Rows are points. Examples show where two turns around zero, p and q, send a point. Where does a point land after both, in the order given? Backwards means that the second turn is done in reverse. Each puzzle has new turns, and all numbers are rounded.

Turn p:
[-10 -34  -7] -> [ 20 -27  14]
[-19  -1  -4] -> [-8 -7 16]
[ 44  34 -22] -> [-23   9 -55]
[-15   0  33] -> [12 24 25]
Turn q:
[-51 -16   5] -> [-50  20  -4]
[34 12 -8] -> [ 34 -11   7]
[-17  35  11] -> [-21 -31  17]
[  0  17 -28] -> [ 7  3 32]
[  3 -22  27] -> [ -4   1 -35]
[ 31 -26  -8] -> [ 33  19 -16]
Where do these land?
p, then q backwards: [  5 -34  39] -> [ 41  -2 -32]
q, then p: [-17 -11  16] -> [-17 -14  13]
q, then p backwards: [  6  18 -44] -> [-32 -16  32]
q, then p: [  6  27 -11] -> [27 11  4]

Turn p:
[-27 -19 -15  35] -> [-9 32  6 37]
[ -6  30 -25 -48] -> [-42 -35 -19 -22]
[ 12  -3 -20 -23] -> [-11 -31   3   3]
[ 0 22 32 52] -> [ 38  46 -27  -1]
[ 10  19 -19 -10] -> [ -8 -21 -21   1]
[ -2 -23  19 -12] -> [  4   2  30 -11]
[ 14 -25  27   7] -> [29  6 26 -4]
Turn q:
[-30 -13 -35 -16] -> [ 14 -25 -27  31]
[ 14  35  38 -20] -> [-51  16  18  -9]
[ 11 -19  45  37] -> [ 11  -5  37 -49]
[-18   2 -38   6] -> [ 24  -4 -10  34]
[  2 -20 -20  -7] -> [ 15  -4 -25   1]
[21 14 10  0] -> [-12  22   6  -9]
Where do these land?
p, then q: [-36 -11  25   5] -> [-37   2  21  16]
q, then p backwards: [  8  18   9 -24] -> [-28   7 -14  -5]
p, then q: [-19   4  -1 -44] -> [-17 -43 -12   5]
p, then q: [16 21 -2 61] -> [28 57  3 19]
p, then q: [ 32 -20  -7  24] -> [ 21  26  10 -29]
q, then p: [  0 -12 -25 -23] -> [ -9 -10 -10  32]

Turn p:
[ -6  14 -21 -18 -35  11] -> [-26  11  -2 -22  -3 -32]
[-27 -20   7  54  18  29] -> [ 13  31  41  41 -22  19]
[ 28   4  16 -25 -43  -2] -> [ -1 -29  -9 -39 -21 -25]
[ 11 -27 -31 -16 -12   4] -> [-41  -4  -5 -14 -10  14]
[ -2  17  35 -16  27  -8] -> [ 29 -28  -4  16  25  -8]
[-14 -25 -22 -24 -30 -34] -> [-34   1 -48  -2 -20  -6]
[31 41 13 30 28 -8] -> [ 52  10  12 -21  29  18]
[ -1   5 -13  35  51   8] -> [16 25 23 20 27 39]
[-20  -8  16 -21  -3   1] -> [ -7 -18  -7  20  -3 -19]
Turn q:
[  1  11 -31  23  21 -30] -> [-30  42 -16  -6  -1   1]
[-15  21  10 -28  -5  17] -> [ -5 -38  -1 -15  10  -8]
[-11  12  -9   3 -49   4] -> [ 27  -9 -30 -13  24  17]
[ 44   9 -27   4  18 -50] -> [-11  59 -12  -3  -1 -43]
[ 27  14  -1  36  27 -28] -> [-14  53  19 -17  -6  -5]
[-17 -12  33   4 -29  22] -> [ 34 -30   9  -4  -6  27]
[ -1 -21   4  -9   7  45] -> [  0 -28  24  32  10  10]
[-29 -33  20 -33  10  20] -> [ -2 -49   5  26 -29   2]
Where do these land?
p, then q backwards: [-60  11   1  -8 -26  20] -> [ 41 -17 -20 -30  36 -19]
q, then p: [  9  -2  16 -26  13  32] -> [ 17 -16 -10  23 -26  18]
q, then p: [ 22  11  12   3  23 -51] -> [  9   2 -40 -22  11 -40]
p, then q backwards: [  5  12 -18 -14  23  13] -> [  6  21 -14   8   4  25]
p, then q: [24 -6  4 -3 -5 -1] -> [  9 -16  -2  16   0  -8]
p, then q: [  6 -35 -21  16   7 -62] -> [-16  -7 -15  24  66  20]
q, then p: [-32   7  15  17  18  11] -> [-17 -13  21  18 -15 -25]
q, then p: [ 27   1  -9  15 -54  38] -> [ 18 -21  32 -11  30  51]

Turn p:
[ 16 -47 -35 -30   3  34  -8 -19] -> [ 28  32 -13   0 -39  27 -13 -43]
[-28  23  11 -27   8 -13  -3  35] -> [-13 -27 -24 -20  19 -35 -13  -6]
[ 16 -13  32 -19 -31  14  25 -35] -> [-45  29  12  -1   4  39  -6 -15]
[ 14  21  13  15  18 -20  33   5] -> [-12 -27  17  -5  18   4  36   4]
[-21 -49 -31  21 -31 -10  -3   5] -> [ 34 -10   5  36  -3  26 -46   1]
[-31   5   3 -11 -15  -5  24 -11] -> [-20 -13  23  -7   7  -1 -27 -12]
[ 15   1 -15  37  30 -27   3 -13] -> [ 36 -10  26  -1   8   8  32  19]
[ 25  10 -15   2  28 -18 -17  38] -> [ 27 -24 -35  -8  -1 -10  31  12]
[  0  23 -21  23 -31  40   1  -6] -> [-20   4  16  27 -48 -10  -7  17]
[ -9  21  18 -36 -30   1 -36 -35] -> [-28  40  -6 -38  -5  -4 -34  21]
[  3   6  39  24  50   2 -19  36] -> [ 12   5 -22  17  40 -43  44   3]
Turn q:
[ 29  -6 -13 -17 -21 -46 -22  11] -> [-18 -36 -29 -10 -20  18  34   8]
[-37   6 -24  19 -12  -1   0  -5] -> [ 29  13 -23  -8   4  14 -19 -19]
[ 23   4  22 -19 -25 -19  12  36] -> [ -9 -31  14  21   3  12  43 -11]
[  8  19   0  25  -2   8  -2 -20] -> [ 18  25  -6  -7   4 -12  10  15]
[-31  -1   3  14  31 -17  15 -20] -> [  9  -2 -17   2  33  -9 -37  12]
[ 20 -10  15 -41 -30 -15  -8  -9] -> [-39  -9   8 -10   1  32  29   5]
[ 39 -36  15  -1 -17  15   3  15] -> [-34  -3  17  -5 -11 -25  31 -24]
[-29  25 -56  17  31  15  21 -32] -> [ 55  10  -1 -40   3  -5 -51  15]
[-22  -1  38   4  45  60 -20  26] -> [ -8  33  36  58 -19 -27 -41  -3]
Where do these land?
p, then q: [  4  65 -10   8  10  14   3 -28] -> [-10 -25   6  27  38  40  20 -24]
q, then p: [-12 -34 -22   6  31  16 -27   2] -> [ 12  10  -9 -15  -5  -1 -42  38]
q, then p backwards: [-13  32 -12  14 -42  19  17 -17] -> [ 21 -33   0  -4  34 -13 -14 -34]
p, then q: [ 17  16   4  14 -22  21 -13  -7] -> [ 29   2  -5  17   2  13  10 -22]
q, then p backwards: [ 13 -19 -22 -42   6 -47   7  39] -> [  7  19 -31  -9 -17 -23  53  39]
p, then q: [ -9 -15  17  25   8 -28  -5  11] -> [  0 -16   3  11  -8 -39 -10  11]
p, then q backwards: [ 10  43  23  15 -66   3   3  -2] -> [ 18 -12  32 -45  33 -12 -41 -25]
p, then q backwards: [ 20 -28  -1  -4   9  -6   2 -13] -> [-17  16  -4  -1 -30   3   2  -2]
p, then q: [ -1  -3  20 -46  18 -26  17  59] -> [-18 -22 -10 -54  -8  -7 -58   3]
p, then q backwards: [-23 -24   7 -14  34  -3 -26 -31] -> [-18   6 -12  32 -10  35  29 -23]
q, then p: [ -6 -33  -4  23  15  37  23 -12] -> [  3  14   3 -49  25  -5  -3  25]

Turn p:
[  0   7 -15  35 -24 -13  -1 -15  -9] -> [-10  19 -17  14 -32  12   0  15  14]
[ -7 -19  14   3  -1  25  -1  20  17] -> [ 12 -13  13 -13  22  -6   5  23  14]
[ -9  15  10 -30  -7 -12 -21  -4   5] -> [  1  16  30   4   0  -5  12 -23 -11]
[-17   3  42 -21  21   0  10  18  12] -> [-21 -17  29 -16  27 -26   5   0 -15]
[  7  24 -10 -23  15 -35 -18  18   9] -> [ 13   4  15  23 -13 -30  -6 -22 -30]
[-23   0  -9  -4   7   9  12  -3  10] -> [ -7 -15   0   2   6  -8   6 -12  21]
[  1  -7 -25  15 -21  -3   2  -2 -38] -> [  1  28 -24   0 -13  14 -27  -1  19]
[  0 -22   4   3  12  -4  -6 -10   0] -> [  6  -3 -10 -23  -5  -3  10  -1  -3]
[ 5 17 11 -5 24 17 -9  2  5] -> [  2 -27  20  -3   0   7  -6  -4 -14]
[ 43 -17 -21  27 -25  16  32 -25  -9] -> [  2   6 -56  13   7  44   2  24   3]
Turn q:
[  8 -13 -19 -14  -7  -8   1  30  14] -> [-15 -20  -9  25  -2 -11 -17  14   9]
[ 13  23 -19   3 -13 -10  17 -11 -11] -> [-14  -9 -10 -12 -20  -7  26  -9  12]
[ -1 -33 -18 -11 -12   7   2  -5  18] -> [-31  -6  -3   8  16  18 -14  17   5]
[-10  12 -16   0  -7 -18 -10  -9  14] -> [-11   7   7  11   7 -11  23   8  11]
[  4  21   2  -7  -6  22  -6   3 -15] -> [ 15   8 -27  -1 -12   6   9  -3  -5]
[ 19  18 -21   5  30  -3  -6  -6 -10] -> [ 11  12   5 -10 -29  -4   2   5  31]
[ 0  8 76 -5  0 18  2 -6 -4] -> [ 23  27   1 -10   5   0 -16 -35 -58]
[-49 -28  28  -7   1 -13  15 -12   3] -> [ -2  -1  15 -15  60  -6 -10 -14 -13]
[ 11 -30 -16   6  -8  -6 -15   9 -12] -> [ -3 -21   9  19  -1  25  -9   0  16]
[ 5 21  3 31 22 12 -1  5  2] -> [ 27   3  13 -16 -23  -6   6  18  -7]
Where do these land?
p, then q: [-11  -5 -23 -11 -14   0  32  -5  22] -> [-13  -4  26 -25  -3 -12   3  28  11]
p, then q: [ 12  -7  -7 -16 -12 -40 -38  12 -36] -> [  8  22 -17  17 -31  -5  44 -34   4]
p, then q backwards: [  6 -10   4 -14  10  28   5  19  21] -> [-35 -14  -1  16   0  -7   1  15  -9]
p, then q: [  5  -7  13  39 -12  -2  24  -9  -1] -> [  9 -26 -21   9  16 -15   0  29   5]
q, then p backwards: [  5   8   3  23  -1  28 -31  -4  -7] -> [ 30  -2  -5   9 -19   8 -27 -14   8]
p, then q: [  6   2  11 -14 -17  13  25 -11  -2] -> [ 18  10  -3 -25   6  -3  -7  19   6]
q, then p: [ 12  19  -3   4  19 -17  -6  -1   7] -> [-14  16   7  17  -1  -6  14  12 -12]
p, then q backwards: [  2  -9   9 -16  29  -3 -52  -6   6] -> [  7  18  32  43  15  -4  14  -3 -19]
q, then p: [-33   8   1  -9 -12   6  24  12  17] -> [  5  -2 -18  -7  -6 -31 -22 -22  -6]
q, then p: [ -3   0  -9  13   9 -12  17  -8 -26] -> [  5   0  -5  -5  22   1  28 -11  -9]

Turn p:
[-21 -11 -10  24  14  23   2   5 -17] -> [ -2   2  -4 -29 -31   5   2   2  21]
[ 12 -14   4  10  -7   7 -19  -9 -25] -> [  3 -10   3   8 -10  24  22   4  15]
[-17 -35  11  -5 -24  11  31  19  26] -> [ 11   2  42 -10   7 -32 -22  20  22]
[ 10  20 -16 -35  23  14  16  26 -23] -> [-37 -20   0 -34  17  -6  11 -22 -18]
[-24  20  10   2 -11 -18 -11  -4 -23] -> [ 4 25 -9 -9 13 34 -1  6 -5]
[ 16 -30  21  14  12 -23 -34 -10  18] -> [ -4  16  -7  53 -10  -6  14   9  22]
[-15  28  30   3 -15   3  -2 -26 -19] -> [  5  11   8   3  -2  48 -20   1 -16]
[ 12 -30 -16  -5   8  -3  11 -21  10] -> [ 16  -2  15  12 -12 -23  16 -21   5]
[ -7  27 -21  -9 -16  15   6   9  36] -> [ 12 -12  -8 -14   4 -26 -19  20 -35]
[ 33  25 -13   2  15 -29  -1  11  17] -> [ -5 -12 -39  20  24 -18  -3 -18 -10]
Turn q:
[ 10  -4 -31   8 -25  24  21  -5 -21] -> [ 13  11  16  10  12  18 -46   2  -3]
[ 13  18 -15  -2 -43  -5  15   3  25] -> [22 26 -7  8 20  4 -7 42  2]
[-28  12 -14 -29   5   8   3 -10   1] -> [-24 -15  -1  31  13 -11  -5   8  -6]
[ 26 -24  41  -6  19 -19 -13 -13  38] -> [ 33 -17   1 -12 -10 -15  56  -7  21]
[  2 -18  25  40   1  -6   7  -6   9] -> [ 19  -9   7 -45   6   2  10  -6  -5]
[ 5 11  4 20 31  2 -2 -6 -7] -> [ -7 -23  -6 -14 -19  18   1  -6  -5]
[-12  -6 -11 -16  33 -17  10  -8 -38] -> [-10 -21 -19  18 -15 -11 -18 -36 -19]
[ -1  14  24  15 -11  10  -5   3 -14] -> [ -7   8  19 -19 -17  -2  -1  11 -14]
[-15 -13  -1  -3 -15 -11 -55   5  -2] -> [-22  34  11   7  10   6  36 -21  -9]
[  1  10 -20 -27   4  12  19  36   9] -> [-15   7 -19  17   0 -11 -25  15  35]
Where do these land?
q, then p backwards: [  9 -11  15  -6 -14  -1   4  -3  19] -> [ -5 -21 -14  -1 -17  -8   1   3   4]
p, then q backwards: [  2 -12 -21  12 -12 -20 -19   5  14] -> [ 11   1   4 -18 -11 -23   8   1  26]
p, then q: [  5 -20 -20   2 -18  16  14  -8  15] -> [ 33  15  -5  -6 -11 -14  11  -8   6]
p, then q: [  4  71 -27   9  76   9 -17 -18   4] -> [-15  21  13  55  42  28 -44 -21 -59]
p, then q: [ 16 -14   8   9 -11  -3  -4 -15  -7] -> [ 16  -6  12 -19   3   9   0   5  11]
p, then q: [ 12  18  15   7   0  -3 -16  46   8] -> [-37   0 -23  -4  22   6   1 -21  18]
q, then p backwards: [ 11 -16  -5 -16 -19 -15  23   3 -11] -> [ -6   1  -7  11  -5 -22  15 -11  29]
q, then p: [-22  19   5 -42   8 -12 -17 -11  11] -> [ 22  18 -13 -23   4  -3 -18 -11  37]
q, then p backwards: [-17   2  12  15 -14  -9  28 -10  -4] -> [ -8  20 -17 -12 -16   8  13  11  18]
p, then q: [-13  -1  18   8 -21  30  -3  24 -40] -> [-23  -1  24   6   8 -29   2   8  44]
q, then p: [ -2 -18 -14   2  38   1 -10   5  13] -> [ 20   6  18   2 -29 -25  -1  -7  -6]
p, then q: [ -5 -18  12   1 -13   6  17 -18 -23] -> [ 12 -11  28  -5 -10  -9  14  17  11]

Turn p:
[ 21   9   3 -12   5 -20 -27 -16   6 -25 -12] -> [ 11  28 -14  20 -18  -8 -17  -4  14  -2 -23]
[  4 -22  19  31  21   8  10 -34  36 -33  29] -> [-14   7 -36  46  24  -2   8   6 -38 -32   0]
[-41 -20  38 -35  -9   6   3  33 -12 -47 -17] -> [-14  -4  32  20  61   3 -30 -20  22  30 -25]
[-17   0 -22  -5 -10 -30  34 -25  20  15  -3] -> [  3  20  -8 -12 -10   7  -5  -5 -43  29  26]
[ 21  -6  25  11 -22  30 -29  19 -12   6  33] -> [-22 -31 -13  -6  10 -34  22  11  31 -19 -16]
[ 13  44  19  32  11 -19 -19  -5  32   3  20] -> [  3 -30 -49  23 -34  -2 -23   9  -3 -13   3]
[-38 -21 -32 -45  18  -7 -33  28  30  -3 -10] -> [-17  43  19  -3  20  12 -44  25  35  11  35]
[-33  22  35  -9   9 -21  10  -9 -22  33  16] -> [-15 -29  -6 -22  -7   3 -25 -53  -8   1  15]
[ 34  -5 -38  -9  20  46 -22  34 -18  31 -13] -> [ 24   2  29 -36  -6   6  26  36  46 -37   8]
[ 29   6  21  27   1 -30  33   9 -38  -2  10] -> [ 29 -31  -4  20 -13  -8  36 -42  -4  11   1]
[ 22  33 -29 -34 -14 -32  42 -29  18   2 -38] -> [ 56  37 -12 -26 -23  11 -14  -2 -35  41  -9]
[-12 -13 -11   2  13   4 -26  -9  24  12   8] -> [-22  16  -4   1  -5  -3 -14  18   0 -21  20]
[-11 -11 -31  17   0  22  19  -5 -27 -20  12] -> [-15   5   9   2  12  34  44   2  -5   2  -4]
[  8 -15   2  30 -43  41   5   9 -37  28 -36] -> [ -6 -33  57 -27 -12 -18  38  18 -12  -1 -30]
Turn q:
[  8  24 -49  21 -18 -23  -9   5  10 -14   3] -> [ -6  -1  33 -11  31  15 -21 -24  -9 -26  23]
[-24 -15 -32   8  45  -6   6   4  16 -32 -14] -> [  9  11 -20   6  23 -28  19 -52   3 -18  10]
[ -3 -15  25  14 -53   1   1  20  22  10 -15] -> [-13 -14  -7  28 -12  19 -53   5   6  17 -14]
[ -7 -28   6  -4 -46 -23  32 -25  -7  17 -41] -> [  1   3 -44 -22  23  28 -46  14   7  13 -31]
[-40   7 -13   6  17  19 -10  22 -10  35  22] -> [ 30  16  13  41  13 -18  13  18 -28   5   8]
[-29 -16 -17   6   0  -9 -33  10  -7  -9 -13] -> [  0   4  -1  23  36 -20  -8  -1  22  -4  13]
[ 23  32  15 -22  11  61 -27  -7  31 -30   8] -> [-39 -35  42  -1 -32 -36  31 -15  -8   9 -25]
[ 20  59  12 -47  18 -23  12   5   5  -4  17] -> [  6 -46   4 -32 -28   0  26  20 -27 -41  16]
[  0  15  44  12 -19 -26  32 -15 -20  11 -24] -> [-24   0 -47 -11  -8  39  -9  30 -13   2   0]
[ 37 -33   8  -9  42  16 -27 -33  14  41  20] -> [ 29   6  16 -32 -23 -26  25   1  13  66  16]
[-13 -35  24  19 -12  35   9  -2 -28 -33  47] -> [-18  62  10  24 -37 -11   3  10  24  -9 -27]
[ 27   8 -24  -4  14 -22  14  16 -26   8  -9] -> [ 25  -6   2 -15  14  37  21  -4   7 -15  12]
Where do these land?
p, then q: [ 30 -29 -12 -14  13   7   1  11  -6 -17  11] -> [ -4  -7  -6 -14 -20  12  12 -30 -25 -14  14]
p, then q: [-12  20  38  17 -25   7 -10 -15  15 -58   4] -> [ -3   8 -19  27  63  10   8 -22   6  30  10]
q, then p: [  7  11  -1  40  26  30 -33   7  19  32  -8] -> [-15 -37  -1 -20 -14 -13  17 -33 -28 -25  28]
p, then q: [ 28 -28  37 -13  33  10  -4 -48 -28  61  32] -> [-27  17 -19 -69   1 -30  -4   2  23 -67  -7]
p, then q: [ -1   9 -21 -16 -15  42  14 -16   9  24   0] -> [ 24 -29  -3   5  -1  -5  25  13  12 -28 -26]
q, then p backwards: [  5  -9 -27  19 -33   9  -4 -24  14  11 -22] -> [-38   3  17 -36 -13   4  11   1   0 -14 -14]
p, then q backwards: [ -5  20 -27   8  15 -23  36  31 -15 -54 -48] -> [ 31 -25 -15  24 -10  30   7  49 -17  59  -3]
p, then q: [-48 -24  16  -9   5  -5  26  22 -29  -4  13] -> [  5  32 -23  -7 -18 -39  22  13 -17  31   4]
q, then p backwards: [-10   5 -19  -3  -8 -19   9  -5  33   4  21] -> [ -2  -1  21 -13  14 -10   9 -14  16  29 -18]
q, then p: [ 11  27 -52 -16   4 -44 -54  20  -9 -35  23] -> [ -5   7 -54  56  57 -14 -17 -27   6 -15   2]
q, then p: [-28 -17  34 -21   9   3  12   8   6  31 -30] -> [ 13  12  28  -3 -31  -2  34  26   6   6  30]
q, then p backwards: [ 24  14  32   8 -24 -18   6   9  -9   6   3] -> [-25  29 -26  20  10   5 -14   4  10   6  -2]
